Each row of a before or after table is a point. One or more steps were done to the points. Then noise was added and the rows were shuffled. The steps act on columns, c1 being the first. What was done? A step turns or swaps two columns, mirrors them in a line or flattens them onto one, adds a multiple of one to another, or multiplies or shifts one. Angles are multiples of 10 degrees, from the lower column toward the higher: turns from -170 to 170, lines from 10 to 170 but not 90. Use the fewest steps. Two steps may share a column if one is a turn and the other turns, adds or multiplies; they go together, in the order done. Otherwise the lowest column goes first.
In the rows, 128 means zero.

Before (13 x 3):
[[122 146 135]
 [129 144 147]
 [137 140 112]
 [120 121 133]
 [159 118 147]
 [145 123 125]
 [138 113 131]
 [122 108 140]
 [124 130  38]
 [123 130 134]
 [122 114 149]
 [132 128 149]
 [120 115 138]]
After (13 x 3):
[[129 118  37]
 [135 122 140]
 [125 114 100]
 [139 114 131]
 [143 104 126]
 [105 143 128]
 [146 113 117]
 [143 144 104]
 [144 127  94]
 [116 126  98]
 [ 54 128 247]
 [135 132 132]
 [137 141 134]]
Steps: turn c1 and c3 by -120 degrees; multiply c3 by 2.5

Before (13 x 6):
[[145 125 117 124 123 105]
 [142 134 103 141 143 135]
 [134  95 106 126 139 178]
 [157 127 147 149 129 114]
 [137 161 112 129 127 123]
 [143 136 164 142 147 135]
 [173 143 134 128 119 144]
 [163 113 104 160 147 116]
 [147 150 103 214 156 166]
 [137 152 104 132 198 140]
 [132   7 112 124 118 107]
 [142 159 101 125 147 103]
 [129 157 118 136 131 112]]
After (13 x 6):
[[148  83 132 120 164  44]
 [144 118 122 122 157 113]
 [157 106 140 137 114 126]
 [164 103 128 151 157 119]
 [128 103 124 106 137 134]
 [138 116 117  98 139 131]
 [133 170 121 148 153  92]
 [130 158 110 246 134 145]
 [142 102 129 104 162 148]
 [147 120 119 136 132 152]
 [140 126 163 104 192 120]
 [141 119 165 123 113 111]
 [173 132 124 113 117 117]]
Steps: turn c4 and c6 by -140 degrees; turn c2 and c4 by -110 degrees; turn c3 and c5 by -50 degrees

Before (14 x 9):
[[ 65 107 130  81  14 167  54 168 173]
 [114 168 194 143  54  54 132 120 157]
 [198  95 153 154  71  94 155 109 145]
 [ 76  45  85 178  91 115  93 156 115]
 [ 89  86 107 168 169 108  75 212 125]
 [ 89  15 122 124 121  94  83 186 106]
 [146  75 149 170 140 154  95 136  90]
 [157 141 179 121  72  70  95 129 196]
 [187 116 139 134 140 145 187  68 131]
 [125 102 147 136 157 135 168  44 168]
 [152  95 149 136 123 165 205 124 127]
 [198 140 146 171 137 145 166  79 130]
 [116 142 107  93  34  54  97 146 174]
 [160 149 149 100  78  63 145  82 104]]
After (14 x 9):
[[ 63  54 171  76  78 139 142 155 103]
 [119 171  58 126  95 192 200 126  94]
 [195  86  97 110 128 162 200 105  97]
 [127 110  98 113 179 117 114  37 142]
 [158 132  44 126  74 188 161 133 143]
 [186 116 125 122 181 109 140  65 114]
 [137  97 121 130 180  88 156 122 113]
 [ 60  27 140 136  79 162 124 189 114]
 [139  70 137 122 105 106 107 131  67]
 [124 144 110 113  52 203 188 161 187]
 [ 81  92 147  93 105 150  71 213 110]
 [ 58 118  95 140  12  94 191 160 172]
 [164 136 116 182 121 190 183  89 116]
 [196 124 117  95 164 109 137  81  89]]
Steps: turn c1 and c2 by -10 degrees; turn c3 and c9 by 140 degrees; turn c4 and c9 by -140 degrees; turn c5 and c7 by -60 degrees; multiply c6 by -1

Before (11 x 14):
[[179 100 116 167 104  69 131 177 120 178 176 170  56 114]
 [ 81  94 148 107 154 125 156 194  91 148  79 148 128  55]
 [ 79 132 186 144 147  94 158 177  92 175  97 137  90 100]
 [171  92 124 185 119  90 101 174 144 177 118 177  92 153]
 [ 80 122 168 128 141 122 145 203 140 133 139 146 144 105]
 [145 158  69 144 114 105 102 135 109 124 148  94 145 170]
 [178 140 110 151 157 134 109 119 109 107 166 144 129 166]
 [163 147 103 156 106  80 142 116 103 130 146 155 167 156]
 [103 121 188 126 118 116  97 172 104 161 118 148 127  70]
 [176 159 115 100 139 117 130 136 130 158 142 120 158 161]
 [151 120  95 146 111 139 134  92 113 155 173 107 164 183]]
After (11 x 14):
[[144 157  60 134 132 104 102 140 108 122 148  97 150 171]
 [178 140  91 146 124 135 109 114 109  97 166 138 141 165]
 [175 158 109  90 128 119 129 141 130 177 142 119 140 161]
 [103 120 191 126 125 116  95 198 103 160 117 149 125  72]
 [162 146  93 134 124  80 143 108 104 128 145 158 175 156]
 [150 120  72 126 129 137 134  71 113 156 172 110 169 183]
 [ 78 132 202 161 128  94 158 204  92 159  98 133 104  99]
 [169  92 130 194 122  90 100 202 145 142 117 178 125 155]
 [ 83  93 173 109 124 126 155 234  91 155  79 143 118  55]
 [ 81 121 162 121 123 123 146 248 139 137 138 143 142 106]
 [180 101  92 198 120  68 132 206 119 144 176 171  86 115]]
Steps: add -0.5 times c11 to c3; turn c4 and c13 by 30 degrees; add -0.5 times c4 to c10; flatten c5 and c12 onto the line at 100 degrees; multiply c8 by 1.6

Before (12 x 20):
[[125 126 115 194 194 150  98 130 118 106 147 125 120 107 180 142 109 152
  110 136]
 [121 120 134  99 178 109 112 115  53 158  94 137 122 131 170 156 124 121
   88 149]
 [154  88  83  64 147 109 166 106 130 112 137 105  81 158  91 138 176 169
  186 115]
 [139 162 108  83 138 121 149  80 179 169 157 139  93  87 110 196 122 156
  193  35]
 [ 86 173 118 141 132 119 137 146  51 117 116 160  79 125 179 128 157 172
   95 132]
 [104 125 147  96 111  95  85 118 141  95 141 125  89 109 141 160 132 116
  143  97]
 [160 123 126 102  83 164 243 164 152 103 172  97  65 153 107 124 116 123
  149 125]
 [ 97 105 111 120 171 128 115 111  51 120 132 121  63 152 180  68  94 124
  117 147]
 [ 89 141  96 136 167 138  54 172  51 115 117 169  92 148 152 130  78 152
   80 160]
 [143 125 129 124 146 115 100 168   7 141 143 150  53 129 180 124 135 154
  135 187]
 [ 98  82 145 108 105 174 237 137  97  73 187 134  94 139 121 145  98 143
  167 143]
 [120 101 146 116  47 211 189  99 133 115 169 113  63 151 111 158 128 152
  137 121]]
After (12 x 20):
[[148 163 107  90 144 126 148  12 127 159 108 137  93  87 114 190 127 159
  188  33]
 [139 127 124 125 134 113 105 225  65  87 105 152  61 135 178 122 137 152
  137 188]
 [118 127 111 188 114 146  99 137 143 119  60 135 124 108 176 132 112 157
  106 140]
 [101  78 143 104 187 178 237 156 159 104 122 132  86 140 116 142  99 142
  166 144]
 [103 142  88 144 100 137  57 235 102  98 101 167  90 152 152 133  75 151
   82 164]
 [119 101 142 116 207 206 187  59 153 121 174 109  62 156 118 161 132 154
  141 129]
 [122 124 137 101  72 112 107 101  61 117 105 139 117 126 172 156 120 119
   94 150]
 [ 93  98 106 125 111 125 110  87 103  98  89 114  71 161 184  73  87 128
  118 142]
 [116 121 139  98 144  93  76 100 165 125 130 126  89 106 144 164 133 116
  150  89]
 [154  85  89  69 121 111 164  76 144 132 109 107  83 167  80 143 177 174
  183 111]
 [157 127 124 103 189 158 246 209 163 139 140  94  58 150 107 124 109 121
  145 120]
 [ 79 174 115 144 115 119 139 170  91 101 128 163  75 124 181 126 153 169
   92 135]]
Steps: turn c5 and c11 by -120 degrees; multiply c8 by 2.5; turn c9 and c10 by 60 degrees; multiply c10 by 0.4

Before (13 x 32):
[[ 87 159 141  90 116 121 168 128 108 106 144 123 154 106 128 137 121 117
  183 138 110 102 129 120 151 158 111 126 153  98 174 126]
 [117 147  99 102 128 132 122  85 115 164 150 146 110 105 112  91 128 149
  138 132 126 112 135 175 101 124 146 141 185 142  75 126]
 [118 157 157  93 141  98 149 114 113  63 157 130 155 111 121 147 141 125
  137 179 130 112 147 128 151 149 132 121 129  81 134 145]
 [ 95 144 101 131 149 144 132 102 130 170 121 120 103 118 151  89 139 161
  114 123 151  52 149 162 127 118 131 168 179 142 104 124]
 [142 141 135 139  93 119 139 125 156 157 111 153 103 112 119 180 147 151
  138 123 127 167 149 137 114 164 105 150 135 138 133 187]
 [104 123 157 115 116 100 178  94 117 116 148 153 141 117 119 143 132 117
  150 169 150 117 106  99 180 152 113 121 148  94 135 113]
 [134 129 105 128 164 127 143  66 108 155 119 129 122 131 125 100 149  99
  141 151 126  85 121 186 106 123 116 154 171 182  86 135]
 [110 123 107  95 149  97 170 109  97  96 139 125 156  97 111 136 126 117
  154 117 137 117 123  93 171 137 138 140 137  89 151 142]
 [112 150  79 123 150 128 136 100 108 141 116 125  96 125 152  52 173 125
  150 118 143  93 131 174 127 127 117 126 168 143  68 104]
 [102 121 163 113  84 146 128 101 153 114  96 143 117  92  88 136 127 124
  122 141 144 145 168 133 141 172 114 146 137 141 138 171]
 [145 128 145 113 105 123 132 145 166 128 116 156  92 117  75 182  95 131
  151 140 139 148 174 139 132 167 108 151 105 139 127 139]
 [ 96 122 163 114 143 124 180 126 115  76 154 131 179 118 102 155 146 114
  150 138 171 130 112 115 135 133 125 107 148 112 145 112]
 [107 145 167  97 155 120 162 113 146  76 139 144 155 120 129 133  99 113
  156 139 135 134  85 102 155 135 116 119 132  93 139 144]]
After (13 x 32):
[[ 95 142 147 131 103 144 131 101 119 170 118 121 100 125  76  88 137 163
  116 121 153  51 148 161 128 118 131 168 176 110 124 123]
 [104 125 116 115 156 101 178  94 155 117 148 150 139 123 146 143 131 119
  149 170 150 116 108  98 181 152 114 120 145 164 130 112]
 [ 89 161 115  89 140 122 168 128 160 105 143 125 154 119 214 140 121 117
  183 139 109 104 128 121 152 160 110 126 152 156  99 130]
 [101 122  85 111 163 145 128 101  99 112  98 146 118 112 160 134 126 122
  122 142 144 144 168 132 141 171 114 146 139 133 160 170]
 [117 148 127 102 100 133 122  85 132 164 152 145 111 117  32  91 127 149
  138 133 125 111 137 174  99 125 146 141 183  99 177 127]
 [111 123 148  96 106  99 171 107 175  95 138 126 157 114 177 136 128 117
  154 117 138 116 123  92 174 138 138 139 138 158 128 140]
 [143 140  92 139 134 116 140 126  98 157 110 153 103 122 140 180 147 149
  140 124 126 166 149 136 113 164 106 148 135 137 134 190]
 [ 95 124 144 115 161 126 180 129 147  76 153 130 179 123 170 155 144 113
  148 137 173 132 111 115 137 133 124 107 148 140 141 112]
 [110 149 148 124  78 130 138 100 139 142 116 122  96 125   8  53 170 126
  151 120 145  93 132 175 129 128 118 126 168  91 147 105]
 [146 128 106 116 145 123 131 144  90 128 116 155  92 124 144 182  95 129
  152 141 138 148 176 140 131 166 112 150 106 144 179 137]
 [120 158 139  97 154  99 146 114 163  63 155 132 154 121 141 146 141 123
  136 178 131 110 148 125 151 149 132 122 129 183 131 144]
 [107 147 153  98 166 120 162 114 128  78 140 143 158 124 149 133 101 113
  157 139 139 136  86 103 156 137 115 121 132 193 118 144]
 [136 127 163 128 106 129 143  66 121 155 117 127 123 131  51  99 150  98
  140 150 127  85 121 186 106 125 117 153 172  36 159 136]]
Steps: swap c3 and c5; turn c9 and c30 by 150 degrees; multiply c30 by 1.6; multiply c14 by 0.4; multiply c31 by 2; turn c15 and c31 by -110 degrees

Before (11 x 64):
[[150 106 138  93 161 116 112  75  99 140 123 147  82 180 129 189 102  72
  184 167 109  86 113 139  80  95 145 144 183 106 112  64 117 249  77 117
  102 103 199  94  95 132 108  89 120 115 114  97 130  92 156  56 145 206
  104 146 146 119 117 179  78  73 169 119]
 [116  92  95 140  79 131 107  93 106 144 101 182 162 106 119 153 134 187
  144 111 121 125 145 118 181 123  92 135 104  92  97 153 136 201 123 112
  114 148 124  96 181 149  88  94  86 151 211  53 138 102 137 129 128 155
  142 123 133 173 153  62 137 124 157 186]
 [ 82 120 138 212 140 130  86 111 149 146 139 166 109 149 110 118  93 104
  127 115 117 153 108  70  96 119 106 107 131 113 106  97 146 116 119 210
  103  80  82 132 109 136 189 114 138  84  99 163  76  85  95 110 123 134
  197  91 120  98 138 155  46 107 135  69]
 [170  48  77 126  93 160 126 145  93 184 113 102 136 183 170  98 134  82
   99 100 112 104  82 125 121 156 162 164 150 157 184  93 119 230 130 160
  122  50 120 140  86  74 125 128 100 107 209 133 132  63 125 128 171 133
  119 115 105  73  92  63 164 100 139 178]
 [170 149 160  74 116 184 131 107 108 142  98 166 130 116 199 115 107 120
  151 147 105  80 132 169 179 102 130 123  85 102 139 105 107 164 113 116
  108 153 115 143  87 139 144 126 149  95 117 104 166 155 181 184 161  98
  133  42 158  96 121 126 181 132 127 108]
 [ 80  95 124 147 176 206 108 115  63 108  50 102 175 123 142 124  98 133
  139 138  87 114 165 144 149 143 125  44 132  67 100  86 176 135 138 125
  132 192 123 174 213 169 149 205 179 123 103  41 171 119  80 139 119  72
  126 119 149 110  71 124  82  90  85 154]
 [119  60 126 121 163 111  67  99  77 135 188  77 133  85 148  59  54 101
  123 123  68 112 108 156 162  81 124 171 107 145 211 180  90 102 102  79
  141  59 100 108  59 135 104 142  66  82 191 217 133  69 180 111 152 142
  131  78 148 168  98  66  99 151 106 167]
 [166  78  94 158 183  94 154 143  69 123 111 167 229  94 150 162 128 141
  136 137 201  88 147 153 144 174 113 164  55 155  83 115 154 180 112  78
   63 132 175 103 153  88  71 140 212  65 102 148 175  58 118 107 164 189
  164 122 184 146 140  64  99 121  64 175]
 [218 120 157 149 146  81 109 183 188 139 147  62 131 113 173 108 155 126
  128 172  77  83 165 170 104 100 152 131  54 107 131 111 126 165  87 144
  125 117 173 141 211 107  71 107 133 130 171 128 117 143  67 128 129  69
  154 159 153 125 108 136 168 140  84 109]
 [172 102  82 146  68 138 182 129 163 127  87 105 102 147 136 119 154 151
  142 100  62 128 132 159 114 134 127  76  97 104 106 142 124 110  90 141
   61 117 137 125 104 139 143 110 115 128 125 188 115 124 185 126  83 160
  185 103  75 140 101 124 156 113 136 114]
 [ 75 153 144 106 150  85  80  99 145 127 113 143 107  80  16 154 197 133
  177 117 137 129 198 197 128 168 114 116  76 110  92  82  56  83 104 176
  160  94 109 151 107  72 212 130 108  88 181  95 111 117  75  69 153  46
  148  90 140 165 133 120 106 121  77 149]]
After (11 x 64):
[[ 80 126 118 148 178 206 106 119  60 107  49 101 196 126 146 128  98 126
  134 125  87 116 171 145 147 145 123 187 133  65  95  85 175 138 139 126
  117 189 122 172 214 173 151 197 126 120 104  42 169 122  82 120 120  76
  126 117 150 103  69 126  79  96  87 154]
 [ 79 128 147 212 142 125  82 117 152 151 142 163 154 143 110 117  93 107
  125 121 122 153 110  69 102 114 113 113 133 116 102  98 142 118 124 226
  162  83  84 131 111 132 186 111 130  86 101 164  81  86  94 140 119 140
  132  86 121 103 134 154  43 105 139  68]
 [110 126 136 144  79 128 111  93 111 148 104 187 112 107 125 150 129 184
  143 130 125 117 141 121 181 120  89 159 102  91  97 149 137 205 125 126
  154 149 123  98 179 151  85  91 126 152 205  60 146 101 144  98 132 159
  110 125 130 175 159  66 144 118 155 187]
 [169 130 149 152  64 143 178 126 161 125  86 104 181 146 134 122 153 152
  146  98  58 126 131 160 117 136 123 111  89 103 107 145 123 110  85 175
  192 120 134 120 106 139 141 108 123 135 124 190 112 127 189  84  86 158
   95 103  70 132 101 125 162 112 136 117]
 [139 131 195  90 164 117 111  74 100 142 120 142 115 186 130 188 104  72
  183  83 109  84 115 140  80  97 143  83 179 108 103  64 121 251  79 108
  114 103 197  91  93 133 107  87 127 117 113  88 127  92 155 160 142 198
  142 144 148 119 120 179  78  70 164 122]
 [ 75 125 180 104 149  83  80  93 148 126 113 145 137  77  12 161 195 135
  174 161 143 131 196 199 124 170 115 104  76 102  95  83  49  84 101 176
  109  97 108 151 107  70 216 132 135  86 179 103 112 120  78 165 153  38
  145  89 138 160 135 117 111 123  77 149]
 [170 132  66  71 118 186 137 107 112 144  96 173 133 114 200 112 106 117
  153 104 105  78 136 167 178 102 130 132  87 100 143 108 112 159 109 121
  123 152 120 144  88 138 146 131 130 100 112 100 163 155 183 137 158  97
  125  43 148  99 125 127 186 130 123 103]
 [220 122 121 150 142  85 110 185 185 139 143  57 128 115 182 100 152 125
  132  97  73  81 166 172 104 102 154 129  57 110 128 109 128 165  92 160
  100 119 179 141 209 107  71 104 126 125 172 127 116 140  69 159 125  72
  118 158 155 118 107 141 167 141  82 105]
 [168 129 144 125  97 160 130 139  96 184 117  97  89 185 169  98 132  81
  103 144 115 105  85 125 121 162 168 130 151 158 188  89 119 230 129 148
  155  50 125 140  89  81 128 127 127 107 205 130 140  60 122  83 176 137
  155 115 108  73  91  57 161 104 144 177]
 [170 130 159 158 186 100 151 140  69 128 109 166  68  93 145 159 134 143
  136  72 200  90 144 148 142 171 111 225  61 148  82 114 153 181 109 116
  160 134 178 105 152  90  72 137 128  68 104 148 173  56 119 102 163 188
   70 128 181 148 142  61  96 120  63 179]
 [120 127 142 127 162 112  67 100  77 132 191  79  87  91 149  52  63  98
  126 143  63 112 107 156 163  81 126 122 101 141 215 174  89 100 100  90
  125  55  97 107  62 138 103 145 127  85 192 217 135  70 180 128 152 136
   94  72 146 171  97  64 100 151 108 165]]
Steps: multiply c2 by 0; turn c3 and c52 by 110 degrees; turn c13 and c28 by 100 degrees; turn c20 and c37 by -130 degrees; mirror c36 and c55 in the line at 20 degrees; multiply c45 by 0
